Each point is reached from the start by the listed moves, each made once or not at all, plus a little noise. Say if it took an odd or an even number of moves. Then give how often each move was made.

Moves:
(1): -11.5  42.4 -26.5  -3.5 -13.2
(2): -7.1 28.2 15.9  0.0 21.3
Start:  5.2 -2.3 -9.4 -6.4  8.2
Points:
 5.1 -1.8 -9.4 -6.9  8.8 => even (0, 0)
 -6.7  39.9 -35.9 -10.3  -5.8 => odd (1, 0)
-14.2  67.8 -19.8 -11.0  16.1 => even (1, 1)

Moves:
(1):  15.0  -9.8  -4.2  19.5   2.2  -0.8 -17.3   5.9  12.9
(2): -11.6  -0.4  -2.4  -2.3  -8.0  -3.7 -18.9  29.8 -24.6
(3): -10.6  -5.2  -5.9  -8.0 -20.1  -5.3  -2.8  -4.5   5.7
(4):  19.7  -3.9  28.7 -12.0   6.5  23.6   7.6 -21.4 -10.6
(5): -18.2  -8.8  -1.3 -21.7 -17.3  29.4 -22.3  -7.8  -4.7
(6):  11.3  -3.6 -15.4  -2.6   3.7   3.9 -13.2 -12.0 -13.2
(7):   4.2  16.6   6.1  -2.6   4.5 -19.6  -5.2  -9.0   1.6
(8):  17.5 -12.8 -11.1 -18.8  -7.6   0.9  20.2  19.3  -3.2
(9): -6.3 13.0  6.2 17.5  1.2 11.4 -0.6 16.3 -3.6
Start:  2.6 -2.3 -0.5 -6.6 -1.3  0.4 -7.6  6.9 -3.6
Points:
  4.3 -11.6 -16.9   5.5 -11.1  44.5 -62.1   9.5 -11.7 => even (1, 0, 0, 0, 1, 1, 0, 0, 1)
 -2.1  -8.8  10.1 -54.9 -31.4  28.8 -62.5 -18.2 -49.0 => even (0, 1, 1, 1, 1, 1, 1, 0, 0)
 14.7  18.3   8.0  28.0   5.6  -7.7 -31.6  19.4   8.5 => odd (1, 0, 0, 0, 0, 0, 1, 0, 1)
 47.9 -40.1  -3.4 -41.2 -13.8  56.0 -34.4  -8.9 -23.0 => odd (1, 0, 0, 1, 1, 1, 0, 1, 0)
  1.8 -24.9 -17.1 -19.3 -43.7  35.4 -30.2  36.1   3.7 => odd (1, 0, 1, 0, 1, 0, 0, 1, 1)
 22.3  -3.5 -15.0  27.6   4.0  15.7 -37.9  16.6  -7.1 => odd (1, 0, 0, 0, 0, 1, 0, 0, 1)
 11.7 -16.3  11.2  -9.6 -11.8  64.1 -71.9  18.0 -46.9 => even (1, 1, 0, 1, 1, 1, 0, 0, 1)

Moves:
(1):   2.0  -0.6  -3.8  -4.2  -0.2   4.0   8.4   1.6  -2.3   0.0  -4.5  14.0  19.0  -1.6  13.7   6.2   8.2 -11.4  -0.5  -3.1   3.2   3.6 -12.6
(2):   8.1   1.2  -4.5 -13.4  -3.5  14.3   5.4 -11.2  -9.4 -11.8 -14.4  13.5 -25.4  11.8 -23.8 -31.6   6.8   7.6 -11.9  27.3 -15.7   5.2 -10.9
(3):  -5.1   6.5   6.1  11.3  13.7 -14.6   0.6   4.0  12.9   4.8   6.9   3.6  -1.9 -11.3  -2.7  18.2 -11.6  -9.5   6.4  -4.1   5.4  -9.7  -7.5
(4):   2.9 -13.5  -2.0   3.1  -8.4   3.6 -11.2 -13.2 -14.5   0.0   2.5   5.1  -3.1   1.6   0.3  -4.6   3.3  -0.9   9.8  11.7  -6.1   1.3   1.8
(5): -17.4   2.6   4.5  -8.8  10.5   1.6  -9.6  -1.1   1.9  -7.9   3.0   1.8   9.5  -4.1  12.1  -3.8   9.1   2.1  -4.8  -0.7   6.9   7.3  -8.2
(6):   8.5  -5.6  12.1  10.2   8.0 -12.2   2.4  -7.8  -0.4  -3.8  -6.9  13.0  11.6  -3.0 -14.9  10.4  13.6   4.4   5.1  -2.6  10.1  11.7  -3.0
(7):  -7.6  12.9   8.7  28.1 -18.7   2.1  -1.5   0.1  -3.4   2.7  -6.6 -15.2   0.6   5.6  -8.4  -9.6   3.4   8.2  -3.3 -15.9  -5.3 -17.7 -12.8
(8):   6.6  12.9  -3.8   1.1  -5.1  -1.7   1.8  -1.5   2.4  11.0  -1.2 -11.5  -5.8 -13.3  -9.8  -5.0  -2.0   3.7   8.1   0.8   0.2  -2.9  -3.9
(9):   7.3   2.3  -7.1  -1.9   5.7  -6.1 -12.3 -10.6  10.6   3.0 -13.4  17.3   5.8   0.5 -23.3   6.5   6.6  18.9  -3.3 -10.1  13.4  19.7 -11.8
(10):  15.9  -6.9  -5.5   0.1  13.1  -1.7  -2.9 -12.2  -5.0   4.8  -9.3 -10.8  -9.4  11.1   1.6  -2.1  -1.3   0.1   7.9   4.6  -6.5   6.0  10.6
(11): -11.9  17.9  21.3  -7.0 -12.4   1.9   0.2   9.2  -6.7  -8.0 -12.2   0.7  -2.8  -8.8   2.1   4.6   3.0  -4.7 -21.0  -1.9  -8.6  -0.3 -18.9
(12):  13.4   4.7 -13.1   0.9   3.4  -3.9   0.5  -5.4  -3.7  -6.3   2.9  -7.7   0.5  -3.1   4.1 -11.0  -9.6 -13.9  13.0   4.6  17.3  -4.6  10.2
(13):  -6.7 -12.4   2.3 -13.2  -4.4  13.2  -5.4  12.4  -8.4   8.1   5.9 -13.7  15.5  -0.3  13.7  -2.3 -14.1  -3.8  -7.9  11.8   2.4   3.4  -3.7
(14):   2.5  -4.0  14.4   1.8  -6.2  -1.5  -3.1   6.3  -6.9  11.8   3.2   2.9 -21.5  12.9   0.7  -4.8  -3.1  -0.5   0.4  12.4  -7.5   1.8  -4.0
(15):  -1.8   1.0   6.8  -4.3   7.0  -4.7 -17.5   7.4  -9.2  -1.3   4.4  -3.9  -1.8   0.2 -20.0 -12.1  -3.1  -4.7   7.9 -12.7  -3.1  -0.3  -6.6
(16):   4.0  -5.8   2.2 -13.9   2.9  -3.2   0.5  -8.9   4.2  -0.2  -7.9   0.5   1.7  -2.0  -1.9  -7.2   2.0   5.0 -10.8   0.7   2.0   6.9   4.9
(17):   5.6   2.1  10.8  -9.7 -13.5  27.5  -8.1  -3.1   1.0  10.1 -13.7   0.7 -11.7  -2.2 -11.1 -14.3  -7.9  18.1   7.6   7.2  -9.5   4.1 -15.2
(18): -16.9  -5.3  13.0   3.1 -13.5  -3.0  -1.3  -3.1   3.1   6.6   4.8  -0.5  -2.5  15.5 -15.5   1.6   3.5   2.9  11.9   1.8   3.3   2.1  -4.3
(19):  13.4  10.0  -6.1 -15.0   5.0  -6.1  -3.4  -3.4   6.4  -8.8 -19.0 -15.0 -19.1 -19.9   4.5  -5.9  20.6   8.3  -2.2  14.4   2.6  -6.9  -5.3
(20):   6.8  10.5 -19.6   4.1  15.2 -20.8  -2.8   0.6 -13.9  -5.8 -21.0  -4.9  -8.2  -1.4   4.9  -3.5  -0.9  14.7   5.3 -18.1   5.8  -2.0   0.8
Start:  16.9 -12.5  12.3   6.6 -15.8   9.5  14.2   8.1   1.7 -22.8   9.2  -2.2   9.3  -0.6  30.9 -15.6   1.0  -0.4  13.5  -2.5  21.9 -14.2   0.6
Points:
 18.7 -19.8  22.5 -24.8 -34.8  18.1  -2.2   4.0 -27.4 -29.2   0.2 -18.5  20.6 -11.4  49.1 -35.1 -14.9 -19.3  -1.2  24.1  28.0  -6.8  -3.8 => odd (0, 0, 0, 1, 0, 0, 0, 0, 0, 0, 1, 1, 1, 0, 0, 1, 0, 0, 0, 0)
 68.9   0.6  42.8   0.2  -6.2  -2.3 -24.9 -26.3  -2.2 -13.2 -48.7   8.6 -42.3 -21.8  -6.4 -19.9  14.7  20.1  37.7  35.2  31.5   7.9 -43.9 => even (0, 0, 1, 1, 0, 1, 0, 0, 1, 1, 1, 1, 0, 1, 0, 0, 1, 0, 1, 0)
 29.6 -22.8  40.4 -50.9   4.0  14.1  -7.2   1.9 -24.8 -34.2 -26.9  11.4   0.4  -5.8  17.1 -67.4  41.6   5.0 -10.8  47.7  25.7  18.6 -48.4 => odd (1, 1, 0, 0, 1, 1, 0, 0, 0, 0, 0, 0, 1, 1, 1, 1, 0, 0, 1, 0)
 23.1 -30.8  13.6  -0.5 -26.8   7.4 -24.6 -20.3 -52.8 -17.5 -33.1 -31.4 -21.1  41.7 -16.1 -86.4   0.0  29.0  23.0   9.8  -1.0  -8.5 -22.0 => odd (0, 1, 0, 1, 0, 0, 1, 0, 0, 1, 0, 0, 1, 0, 1, 1, 0, 1, 0, 1)
 56.1  18.2  38.8  24.6 -20.1 -17.4 -32.2 -19.3 -15.0   7.1 -69.1 -30.5 -52.2   7.0 -62.3 -56.8  32.9  72.0  58.9 -19.7  27.1  -0.3 -53.7 => odd (0, 0, 0, 0, 0, 1, 1, 1, 1, 1, 0, 0, 0, 1, 1, 0, 1, 1, 1, 1)
 30.9  16.2  39.0 -69.6 -13.1  19.4 -44.6 -13.4 -28.3 -11.2 -81.5 -25.1 -65.8  -1.2 -34.0 -94.9  20.5  68.0   0.4  35.8   6.6  30.3 -74.5 => even (0, 1, 0, 0, 1, 0, 0, 1, 1, 1, 1, 0, 1, 1, 1, 1, 1, 1, 1, 1)
